Every row gives one point. The last column is the point's height on a tilted bowl or saddle (a function of degree 2), plus a little noise. Count its main directions that bend up, bend down and stay straight.

Points (10 x 3):
[[-15.6,5.1,12.8],
[-18.1,-10.7,23.4],
[-8.8,-17.1,16.8],
[12.1,15.8,3.2],
[-27.3,-13.5,34.3],
[-1.4,33.9,9.2],
[17.5,-9.9,-3.3],
[0.6,30.0,7.8],
[-13.5,2.0,13.2],
[-11.3,9.0,11.0]]
Directions: 1 up, 0 down, 1 straight

Points (16 x 4):
[[-2.9,-22.6,-4.1,-16.8],
[-14.3,7.1,1.7,-0.6],
[26.0,-23.8,1.5,-9.4],
[21.1,-24.7,-0.4,-13.4],
[12.6,-6.5,-10.7,-8.7],
[-12.7,-12.7,-21.4,3.3],
[-25.4,-10.3,-3.6,-10.2],
[-3.1,-5.5,4.0,-1.9],
[-15.2,6.7,-16.4,19.5],
[11.5,3.0,1.8,0.5],
[30.1,-1.9,-6.7,-16.1],
[15.5,13.0,-19.8,-6.7],
[15.2,53.9,1.5,-46.0],
[1.4,-17.4,-17.6,-13.6],
[14.5,-6.8,-26.0,-15.8],
[11.7,-4.4,17.7,14.9]]
Directions: 1 up, 2 down, 0 straight

Points (45 x 7):
[[-3.1,-31.3,-36.5,9.8,-20.8,-31.4,35.6],
[-13.4,2.5,10.0,-6.7,-26.2,-19.1,-11.9],
[22.3,11.3,-2.2,10.1,22.2,26.6,18.4],
[-12.7,-14.9,-10.3,8.5,6.2,-7.6,17.4],
[5.1,-14.7,-2.0,-13.1,9.4,1.5,2.8],
[5.1,11.5,3.2,12.7,9.2,3.6,8.1],
[-3.6,-6.2,-21.5,22.5,-3.3,-11.9,24.1],
[-4.4,-4.4,26.3,-13.1,-9.5,7.5,-9.9],
[7.1,-7.2,22.0,-1.0,23.4,2.7,-0.9],
[-26.0,17.4,3.2,-12.0,-0.7,5.9,9.2],
[18.5,3.4,-20.6,-1.6,-21.8,3.6,-4.5],
[16.1,15.1,12.7,-0.6,22.0,-24.2,-4.2],
[-1.1,4.7,38.4,2.1,-19.9,5.4,-25.9],
[-18.4,-32.4,-7.2,-6.2,0.6,-19.4,6.7],
[-14.8,-26.1,2.9,-12.0,-2.5,11.7,0.6],
[-3.3,-10.6,-5.6,11.9,6.2,-4.3,16.7],
[6.1,21.7,10.4,-32.0,-31.5,10.4,-3.9],
[23.0,27.1,-20.3,25.8,23.5,-9.8,23.6],
[-19.7,10.2,-3.1,10.0,-6.0,9.6,11.6],
[17.7,12.7,17.0,-3.9,-20.4,-44.1,5.5],
[10.7,27.8,-7.3,11.5,0.7,-1.6,0.8],
[10.3,-15.2,17.5,-4.7,13.6,0.3,1.7],
[4.0,3.1,15.5,20.0,-6.2,12.0,-2.3],
[-6.1,-15.1,-13.4,-19.1,-16.1,-27.2,6.2],
[-3.6,5.6,-30.7,-33.5,16.3,-9.4,1.2],
[-14.5,7.6,-9.6,3.2,5.0,10.5,18.6],
[10.8,5.6,7.9,30.3,-16.7,-5.0,-3.1],
[5.6,-12.7,22.8,-12.3,18.7,0.1,-7.3],
[-27.6,14.1,-14.8,0.6,-6.6,25.4,31.9],
[2.5,11.8,6.5,11.2,4.1,-11.9,1.0],
[-8.7,-34.5,-7.4,-10.9,17.0,24.7,3.0],
[20.0,-9.8,13.0,5.7,34.7,-23.0,11.8],
[-5.9,-7.2,11.6,5.3,-10.7,9.9,-0.4],
[-29.5,-15.5,-11.4,15.1,-3.9,-23.5,21.9],
[5.6,-13.8,0.7,20.7,-29.8,10.4,-5.6],
[23.3,-13.7,-6.6,26.9,22.0,22.9,25.5],
[-3.7,15.4,15.5,8.8,-7.9,0.3,-11.2],
[13.7,-5.5,-1.1,-3.9,-12.5,21.3,-1.9],
[-4.3,17.6,12.1,22.1,-19.8,5.7,-18.7],
[9.0,8.6,-0.5,12.8,28.5,-5.0,16.8],
[25.5,1.2,-10.3,4.1,2.5,-43.8,38.1],
[-19.4,6.1,9.0,-7.0,11.9,28.7,28.0],
[-27.3,-6.6,-26.2,15.9,16.4,-15.0,35.6],
[-2.3,-19.7,36.1,-26.8,-19.5,15.6,-10.0],
[-2.3,-1.5,-9.8,6.7,-38.7,-25.9,3.5]]
Directions: 2 up, 2 down, 2 straight
